Each row is a point. The ring and each string are closed loops that go straight from each point to the next, and from the last back to the first. Before rounding, they use only three directions, however many columns there are. Count how often each string passes through the ring. Passing back the other way cancels.

Ring (9 x 4):
[[ 20 -19   3   3]
 [ 27   0  16  -5]
 [ 18  18  22  -5]
 [ -6  37  22   3]
 [-21  38  20   9]
 [-34  28  19  17]
 [-31  -2  11  22]
 [-21 -14   5  20]
 [  0 -23  -2  13]]
String (18 x 4):
[[-11  17  17   9]
 [-11  33   4   8]
 [-10  59   8   3]
 [ -2  50  28  -2]
 [  1  54  16  -2]
 [ -2  44  -1   3]
 [ -2  54  20  -1]
 [ -9  45  38   1]
 [-14  33  38   5]
 [-24  39  37   9]
 [-19  18  35  10]
 [-15  16  16  11]
 [-12  16   4  11]
 [-15   6  30  11]
 [-45  24  41  20]
 [-46  37  22  21]
 [-40  36  31  17]
 [-19  20  32  11]]
Times through: 1
String, 17 rows:
[[ -6  49  11   2]
 [-16  51  38   3]
 [-23  40  36   8]
 [-40  60  15  15]
 [-33  44  -3  17]
 [-16  19   7  12]
 [-16  10  24  11]
 [-40  24  41  18]
 [-47  46  18  20]
 [-32  44   7  15]
 [-14  27   3  11]
 [-13  35   5   9]
 [-11  57  17   2]
 [ -1  39  35  -1]
 [  0  21  33   1]
 [ -3  13  16   6]
 [ -2  35   6   4]]
Times through: 0
